Each point is reached from the start by the listed moves, each made once or not at all, plus a little noise. Say if it took an odd or an even number of moves. Then give how often each move was made.

Moves:
(1): [ 41 -55  84 -37   7]
(2): [ -6  44 -24 -78 -51]
Start: [ 22  30 -30  21   3]
Points:
[ 66 -27  56 -19  10] -> odd (1, 0)
[ 55  18  31 -99 -49] -> even (1, 1)
[ 23  28 -30  15   6] -> even (0, 0)

Moves:
(1): [  4 -16   2   9 -41  42]
(2): [-23  30   3  21 -14 -18]
(3): [  9  -8 -20 -37 -50 -26]
(4): [  6 -58 -35  21 -28  10]
(5): [-19 -36  92 -11 -16   5]
(6): [-60 -21  48 -18  19  13]
Start: [-11   5 -48 -25   6  -5]
Points:
[-29  17 -47   4 -50  20] -> even (1, 1, 0, 0, 0, 0)
[  2 -73 -79   4 -64  49] -> even (1, 0, 0, 1, 0, 0)
[-101  -45   78  -60  -93    9] -> odd (1, 1, 1, 0, 1, 1)
[-84 -66  92 -40 -29  51] -> odd (1, 0, 0, 0, 1, 1)
[-24  28 -67 -41 -59 -52] -> even (0, 1, 1, 0, 0, 0)

Moves:
(1): [-30  -1  11 -20   1 -23 -14 -14 -20  11   8  -9  39]
(2): [-25  12  13  -9   4   1 -17 -14  20  -3  -8   8  -2]
(3): [ -9 -26  11  14 -17  19   0   6  15  23 -20  16  18]
(4): [ 41  -2  -7   3  16 -23 -28  10  -9   3 -12  39  -9]
(5): [-15   8  10  -7  -7  -9 -15  11  -9  17  23  -4  -1]
(6): [ -1   1  -3  -7  15   3 -24  19  -1  10 -12 -21  27]
(7): [ 18   4  13  -1  21 -22  12   3  -6   5  -1  -5 -20]
(8): [ -7 -32   6  18   1 -41 -38   4   9  11   0  -2  -9]
(9): [  3   0 -21   7  20  -2  14   0  -6   4  -6   5 -15]
(10): [ 20  16 -25   6 -31  17  20   9  -5  26   9 -16  24]
(11): [ 11   0 -15   3  -4  -7  11  16  12   7  18   2  25]
Start: [ 20  22  -3  13  11 -25  -1  15 -16 -12 -14  -2  19]
Points:
[ 64  10 -45  46  18 -80  18  49 -12  40   7 -18  23] -> odd (0, 0, 0, 0, 0, 0, 1, 1, 1, 1, 1)
[  38  -14  -29   25   43 -121  -57   31  -29   24   -6   32   51] -> odd (1, 0, 0, 1, 0, 0, 0, 1, 1, 0, 1)
[ 52  11 -34  35  36 -70 -17  51 -25  42 -23 -41  26] -> odd (0, 0, 0, 0, 0, 1, 1, 1, 1, 1, 0)
[  29  -30   13   33   18  -75 -107   64  -11   51  -36   25   45] -> odd (0, 0, 1, 1, 1, 1, 0, 1, 0, 0, 0)

Moves:
(1): [ 10  -9   3  -8  16 -19  31  17 -15   5   8  11  18  -8 -12 -13   8  11
  -9]
(2): [-16  16   2 -16  -9 -14   1 -10 -11   3  18 -10  17  -6   0 -22 -15   0
   6]
(3): [-10  -3   7  11   6 -11  10   0  -3 -15  -1  -1   9   7   2  -6  -3   3
   5]
(4): [ 21  26   9  10  10   1  -5 -31 -10   1  -1   0  15  -3 -30  12  -7 -23
  -2]
(5): [-19  -9 -12  -9   4 -10  -9  -3  19   1   7   8  -9   4 -10  -4 -11  14
   5]
(6): [ 5 18 -8 -4 -1 31 20 16 -2  2  1 -2  7 21  6  7  6  7 -1]
(7): [ -1  -9  -5  22   1 -31   9 -25   8   1 -28 -26   2 -13 -13 -18  -3  18
  -2]
(8): [  6  13   5  16  18  -4  -1  27  -6   0   3   5   4 -14  -3   7  15  23
  12]
(9): [ 12   3  16 -26  -4  -2 -14  24   6 -20  -9  -1  -4   9  12 -12  20  10
   4]
(10): [ -2 -10  10  10   3  -4   3 -11   3  15 -11  -4 -11  -4  -8 -17   5  -5
  10]
(11): [-15  -5   1  -2 -15  11   3   2   4   0  13  14   5   9  13   7  -4  28
  -3]
(12): [ -9  -4  -1  13 -13 -15  12 -10  -5  -2 -26  11  11 -17 -19 -17 -12 -19
   5]
(13): [-12  10   0  -9  -3   7   3  12 -30  16   6  -3  11   8 -13   0  14   5
 -12]
(14): [ 16  13   2   7 -16 -14  -5   8 -14  -9   9  21 -13  10  12   7 -11   8
   3]
(15): [  5 -15  -6  13  12 -11 -23 -13 -12  14 -26  24  13   9  42  -5  -7  17
  -2]
(16): [ -7  -4   5 -22  -8 -15  -7  -2   4  25   0 -12  10   5   7  12 -12  -4
  10]
(17): [ -8   6 -10 -16   7   4   4  -9   1  11   4  10 -11  -2  11  20  15   2
  -1]
(18): [  4  -6   2 -22  -5  -9  -1  -4 -18 -11  -2   1 -17 -12   6  17 -11  25
  13]
Start: [ -1  -3  -3   2  16   8  -9  18  -3  -6 -22  -6 -20 -19  12  -2 -18  31
   7]
Points:
[ 42  15   6 -45  11  -6   2  73 -88  -8 -35  50  -6  17  65  -3  -3 114
   1] -> odd (1, 0, 0, 0, 0, 1, 0, 0, 1, 0, 0, 0, 1, 1, 1, 0, 0, 1)
[-35 -27   9   9  15 -97  22 -25 -59  71 -80 -11  53 -50  -6 -78 -43  54
  10] -> even (1, 1, 0, 0, 0, 0, 1, 0, 0, 1, 0, 1, 1, 0, 1, 1, 0, 0)
[-48 -24  10 -11 -18 -66  -1  -4 -27  13 -28  -8 -33  -4   7  -5 -63 120
  35] -> odd (0, 0, 1, 0, 1, 0, 1, 0, 0, 1, 1, 0, 1, 1, 0, 1, 0, 1)
[  6  45  30 -10 -17 -63 -16   1 -80  21 -74  12  27 -19  21 -28 -37 121
  48] -> even (0, 1, 0, 1, 0, 1, 1, 1, 1, 1, 1, 1, 1, 1, 1, 1, 0, 1)
[  3   1  -1  54   4 -59  -4 -52  -1   2 -66   9 -23 -43 -57 -42 -61  28
  27] -> even (0, 0, 0, 1, 1, 0, 1, 0, 0, 1, 0, 1, 0, 1, 0, 0, 0, 0)

Moves:
(1): [  4  29   2  11   3 -17   0  22  17  -5  -1   3  -1  -2   1  -4 -14  -5
  21  14  15   4 -17  16]
(2): [  6 -16  13   5  18  -5 -15  -4   8   4 -16 -14 -17 -10  -9   1  -6   7
  -2   2  -2   1 -15   2]
(3): [ 29   6   0   9 -13   0  13   6  11  -5  19   3   5 -17   6  -4  -8  -1
   6 -16  -8  -9  12 -14]
(4): [ 18  -4  -9   5   0   0  -2   2   4  13  16 -10  -6 -17 -11   3  -1  24
   4 -10  23   7   3 -10]
(5): [ 20  -3  -7  12   9   1 -19   0   4   6  11 -11  -5   4 -15   0  -9  15
   9 -18   3  10 -12  11]
(6): [-13  -8   1  -6  -4 -12  -4  11  -1  -4   0  10   7  -1 -16   9  -9  -3
  19 -12 -12  -7   1  -7]
(7): [ -7   2   6 -17   5  -7  11   3 -25   9  -8   6  -2   5   8  21  25   6
  -8  10   9   7 -12 -15]
(8): [-13  -5  18   1 -21  -3  23  24 -12 -13 -16  21 -13   8 -26   3  -8  16
   6 -13  -7  10  10  -8]
(9): [ -7 -18  14  10  -2  22  11   9 -10   1   1  10  -2 -22  -4 -22  12  -7
   3  -6 -13   8  -8   1]
(10): [ -2  21  15 -10  -7  11  -1 -14  15  11   8 -10  -2   4 -11   2  -2  -9
  21 -13 -20   2   5   3]
(11): [ -3  17  12   7  12   4  13 -22  -3  16   3  28   8  20  -2 -11   1   1
  -6 -22  27   0  -3  -1]
(12): [  6  -5   7  -6  12  11   6  -7  10   8 -18   2   7  22  19 -30  22  27
  10   8  -6  -4 -11  24]
(13): [  3  10  -2   1   0 -20  -3  -8  -4  18  -8   7  -6  -3  -7 -15   9  -6
  -5   0   0  13  16  10]
(14): [ 14  11   5 -29  21  17  -6   1  -3   8  -1   0   6   6   8   0   4 -13
  12  -4  15  -6   9 -14]
(15): [ -2 -28  -2 -14 -11   1  10  -5  -8  20   5  -3 -19  10  -2  -8   2  -3
  15  19  13   1  -6  -9]
(16): [  8 -14  30   1  32  17   5   4 -12  -5  12 -22  11  -7   5  10   3   1
   1   1  -5 -18   1   2]
(17): [ -8  11 -19  23  17   3  -9  -6  -9   5  -9   7  -3  11  -1  21   5  11
 -13  -2 -14   5  25 -17]
(18): [-11   5  10   3  19  -3  12   5  19 -12 -21   5 -32 -21  11  -8  15 -18
   3 -29  -2  26  20   9]
(19): [  4  -3   0 -18 -24  16   0 -27   7  -3   8  15  -3 -17  -3 -16   7   7
   9  27  11  15   5  12]
(20): [  7 -10  32  -4   3   9 -17   9  62  -6   3  15   4   4  -8 -24  16 -10
   5  -2 -10  24  11  35]
(21): [-13  -3   1   4  -9  27  -5   1 -20  14  26  23 -29 -14 -21  -7  -6  14
 -18   0 -21  -2 -12  -2]
(22): [ 10   0   7   6   3 -10   1   3 -14  -6  -3 -17 -18 -11  16  -3  18   0
  14 -22  12 -12  -3 -10]
(23): [ 11 -16  -5  -5 -23  10   5   1   1  20 -21   1 -14  15  10  11  14   0
  27 -12   5  -3  12   9]
(24): [-18  12   8  -9  -6  -6 -26  -1  -3   6   9 -10   6 -16  27   1 -29 -17
  -4   3 -33  12  -4  14]
Start: [ -4 -16  13 -20  19  -5  -5   3   9  -7  -4  -3   0  -2 -17  19   3  -3
  -5   5 -10  13   4  -8]
Points:
[ 25 -37 117 -57  -8  53  32  51  43  77  13  78 -74 -11 -95 -10  20  10
  99 -59   3  51  -5 -26] -> odd (1, 1, 1, 1, 0, 1, 1, 1, 1, 1, 1, 0, 0, 1, 1, 0, 0, 0, 0, 1, 1, 0, 1, 0)
[  3 -11 106 -60  28  88 -52 -41  65  57  53  46 -36 -64 -50 -53  -2  -6
  21 -21 -34  75  -4  29] -> even (0, 1, 0, 1, 0, 0, 0, 0, 1, 1, 1, 0, 0, 1, 0, 0, 0, 0, 1, 1, 1, 0, 0, 1)
[ 60 -91  95 -27  39  38 -32 -20  28  64 -19 -14 -60 -32  26 -37  83  26
  61  -2 -47  61  17  45] -> odd (0, 1, 1, 0, 1, 0, 1, 0, 1, 0, 0, 1, 1, 0, 1, 1, 1, 0, 1, 1, 0, 1, 1, 1)
[  4   4  91 -47  14  26 -44 -48  93  90  30  40 -58 -25 -48 -87   2  28
  47  29 -15  85 -24  84] -> even (1, 1, 0, 1, 0, 0, 0, 0, 0, 1, 1, 1, 1, 0, 1, 0, 0, 0, 1, 1, 1, 0, 0, 1)
[ 31  -8  71 -31  81  30  22  29 -24  70 -15  -6 -36  15 -55   1  51  53
  69  -8   5  54   6 -13] -> odd (1, 0, 0, 1, 1, 0, 1, 1, 1, 1, 0, 1, 1, 1, 1, 1, 1, 0, 0, 0, 0, 0, 0, 0)
[-11 -34  45 -41  78   4  34 -49 -11  61 -23  41 -37   0 -17  -5  82  47
  24  -7  36  60  41 -10] -> odd (0, 0, 0, 1, 0, 1, 1, 0, 0, 0, 1, 1, 1, 0, 1, 1, 1, 1, 1, 0, 0, 0, 0, 0)
[-33 -32  90 -27 -31  79  27   0  56  56 -18 116 -58  33 -83 -52  41  36
  96  -9 -39  68  16  51] -> odd (1, 0, 0, 0, 0, 1, 0, 1, 1, 1, 1, 1, 0, 0, 1, 0, 1, 0, 1, 1, 1, 0, 1, 0)
[   0  -48   70   18   60   42  -42    7  -13   -5   33   -5  -82 -121
  -19    2   -5    4   24  -70  -94   45   16   -5] -> even (0, 1, 1, 0, 1, 1, 0, 0, 1, 0, 0, 0, 0, 0, 0, 1, 1, 1, 1, 0, 1, 1, 0, 1)
[ -13  -45   89  -22   34    6   24   19    1   43  -59   22 -101  -26
  -77   28   47    8   99  -26  -28   90   30   12] -> odd (1, 1, 0, 0, 1, 1, 1, 1, 1, 1, 0, 0, 1, 0, 1, 1, 1, 1, 1, 0, 0, 0, 1, 0)
[   9 -104   73  -38   48    9   18   27  -27   72  -41   11 -118  -10
  -72    9   51   77   57  -50  -11   55   -1    9] -> odd (0, 1, 0, 1, 1, 1, 1, 1, 0, 0, 0, 1, 1, 0, 1, 1, 0, 1, 0, 0, 1, 0, 1, 0)
[ 13 -44  78   4 112  -3 -10 -16  53  33 -30  17 -47  26 -12 -40  73  12
  51 -75   1  49  44  38] -> odd (0, 0, 0, 0, 1, 1, 0, 0, 0, 0, 1, 1, 1, 0, 1, 1, 1, 1, 0, 1, 0, 1, 0, 0)

Moves:
(1): [ -1   5  10 -12   1  19 -34  10  17  23 -11   3   2   1  14  13  -2 -13
   5 -12  15   1 -13   5]
(2): [ -1   4  14   7   8  22   1   3  15  -2 -13 -17  -8  14   3   8  -8  11
   8  -3   2  -9  14 -10]
(3): [ 20   2 -21  18  30   6  23  10 -27 -34  39 -18  12   8  -4   1   5  28
  -4  28 -19   2  12   8]
(4): [  3  -8 -11  -8  13   9  -7  -3   5  -5 -14  -4   6 -11  -3 -14 -13   0
   8 -15  16  -4  -9  -8]
(5): [  4 -11   5  -7  19  24 -18   5  -6  -2  -8  -9  17  -6  28  -7   1  16
 -28  27  21   1  -4  -3]
(6): [ -4  -4   9 -11 -19  -9  -5   5 -11  15 -13 -13   7   7 -10  16  -7  -5
   6  -9  -4   6  -4   3]
(7): [-20  -6   1  13 -12  -4   0   2   9  -5  11   7  -2 -11   2   7  -7  -1
  -5   0 -14 -11  -3  -6]
(8): [-19  12  -2   3   8  -3  11 -26 -12  22 -11  18  -2 -10 -13   6  -5  -5
  -7 -12  -8   2  -2  -6]
(9): [  3  -6   6 -15   1  -4  -7 -12 -14  11   6 -15   2   4  25  -9   9   2
 -19   0 -24 -19   3  17]
(10): [ -6  -5  11   0  13   1 -24 -14  -8  15   2  13   9  17  12  -2 -19  -5
  -6 -13   8  18   6  -6]
(11): [-11 -14  14 -11 -20   1 -23  13   3   4 -12  -3 -26 -12  -1  39  25 -32
 -11 -25  14   0  13  -9]
(12): [-39  15  24   4   2   0   0   2  10 -20   0 -12  -2   9   0   2  21 -15
  35  -8   2  -6  -8  -2]
(13): [ -3 -13   2 -12   6   3  -7  12  -7  19 -10   2   8 -14  15  12  -4 -20
 -14  -1   0  -5  22  30]
(14): [ -4   0   4  -4   6   4 -22   9  15   0 -20  -8  -5   5  -7  -3   0   3
   1  -4  16   8 -14   9]
(15): [  8  -9   5 -16   1   2  14   8 -21  -2   9  12  -9   4   0   6  -1   4
 -11   0 -29   0   2   2]
(16): [  6  -7  12   4  -9  -9   5  -1 -12  12  -3 -12   0 -10  14  -4  10  15
  -8 -13   2  13  -1  19]
(17): [ 12  -6   4 -14   8  -8 -15   7   8  -4  -3   2  18 -21  23  22   2  14
 -13  12  -5  21  13  -5]
(18): [ -1 -27 -23 -12 -19  13 -10 -15   7   6 -13  10 -10  20   6   8  15  -4
   4 -13  -5  -1  -3  28]
(19): [  6  16  -1  -5  38 -14 -13  20  -2   4  -9   0  12  11  17  17   0  23
 -12  16  31  -1  -5 -37]
(20): [-18  11 -11 -14  -4  14  -9   3  20   1  -3  -1  15  -2  -4 -13   1  -8
 -20  -8  16 -13  -1   6]
(21): [  6   7   1 -16   0   1 -10  -3  -1   3 -19  -5   3 -11  16  17 -16   2
 -16  -9  20   0   0   6]
(22): [ 11   0   4  -2   4  -4 -10   7  22 -13 -18   3   9   5  -1   3  12 -27
 -11 -22   5  -1 -35  -9]
(23): [  4   3  -9  11 -16  -6  -9  25 -27 -22 -10   5   2  11  -8  -3   7   9
   7   8  -4  -7   1 -21]
(24): [ -9  -6  -9  -5  10  16   6  -4  -3  13  -4  -9  -2  -2  16 -15  -5 -13
   2  -6  -6  18  -7  18]
Start: [ 21   1 -17  -5  14  -2  17  -6   0 -22 -11   2  -7   8 -25   7 -21  -3
   2  30   5 -10 -13 -12]
Points:
[-21  23  33 -30 108  58 -42  46  -6 -29 -48 -32 -16  33  10  90  13  18
 -19  38  50 -14 -15 -53] -> even (1, 1, 1, 0, 1, 0, 0, 1, 0, 0, 1, 1, 0, 1, 1, 0, 0, 0, 1, 0, 0, 0, 0, 0)
[ 32  18 -27 -39  63  42 -78  77 -24 -46 -42 -25  30   9  36  71  -2  19
 -78  54 101 -27  -8 -57] -> even (1, 0, 1, 0, 1, 0, 0, 0, 0, 0, 1, 0, 0, 0, 0, 0, 0, 0, 1, 1, 1, 0, 1, 0)
[  1 -34 -29 -45  72  46 -98  15   1   2 -76 -19  29  23  73  70   2 -11
 -77 -46  26  -4 -26 -28] -> odd (1, 1, 1, 1, 0, 0, 1, 1, 1, 1, 1, 0, 0, 0, 0, 1, 1, 1, 1, 1, 0, 1, 1, 1)
[-24  -2   1 -20  52  36 -56  19  83 -35 -80  -4  -1  46  11  51  -6 -32
  34 -26  55 -43 -76 -50] -> even (1, 1, 0, 1, 0, 0, 1, 0, 0, 0, 0, 1, 0, 0, 0, 0, 0, 1, 1, 0, 0, 1, 0, 0)
[  4 -10   8 -27  -4   0  14   9 -55   9 -64 -12   2 -20  20  68 -52  29
 -34  -3 -42  19   3  -9] -> even (0, 1, 0, 0, 0, 1, 1, 1, 0, 0, 0, 0, 0, 0, 1, 1, 1, 0, 0, 0, 1, 0, 1, 1)
[-27 -53 -37 -84  26  80 -63 -39   0  77 -90 -12  29 -45  93  10 -40 -33
 -95 -30  36 -27 -30  91] -> even (1, 0, 0, 1, 1, 0, 1, 1, 1, 0, 0, 0, 1, 0, 0, 1, 0, 1, 0, 1, 1, 0, 0, 1)
[  33  -44   21  -69   36   56 -110   44  -18    6 -121   -9   -1   -2
   54   38  -26  -44  -67  -53   82   35  -70   -9] -> even (1, 0, 0, 1, 1, 0, 0, 0, 0, 1, 1, 0, 0, 1, 1, 1, 0, 0, 0, 0, 1, 1, 1, 1)
[  7 -57 -22 -27  35  55 -30  11 -56  20 -71  -1  14  38  20  48 -45 -27
 -24 -52 -38  10 -30  35] -> odd (1, 1, 1, 1, 0, 1, 1, 1, 0, 1, 0, 0, 1, 0, 1, 1, 0, 1, 0, 0, 0, 1, 1, 1)
[ -4  39 -26 -16  91   5  19  31 -68 -57 -35 -14   2  33  -2  36 -14  34
  -2  43   7   5 -34 -35] -> odd (0, 0, 1, 0, 0, 0, 0, 1, 0, 0, 0, 1, 0, 1, 1, 0, 0, 0, 1, 0, 1, 0, 1, 1)
[-37  -8   0 -58  56  48 -34   4   3  15 -52 -48  14 -27  32  28  31 -90
 -40 -64  19 -22 -37  55] -> even (1, 0, 1, 1, 0, 0, 0, 1, 1, 0, 1, 1, 1, 0, 0, 1, 0, 0, 0, 1, 0, 1, 0, 1)
[   5  -22  -22  -85   59   46  -67    2   26   38  -93   21   45  -22
   95   67  -20   -1 -117  -10   46   20  -71    7] -> odd (1, 0, 0, 0, 1, 0, 1, 1, 0, 0, 0, 0, 0, 0, 1, 1, 1, 1, 1, 1, 1, 1, 0, 1)
[-16 -17  -9 -89  49  38 -90  12  45 -32 -99 -33  21  14  58  50  33 -47
 -68 -24  98 -54 -62 -23] -> even (0, 0, 0, 1, 1, 0, 0, 0, 1, 0, 1, 1, 0, 0, 0, 0, 0, 1, 1, 1, 1, 1, 0, 0)
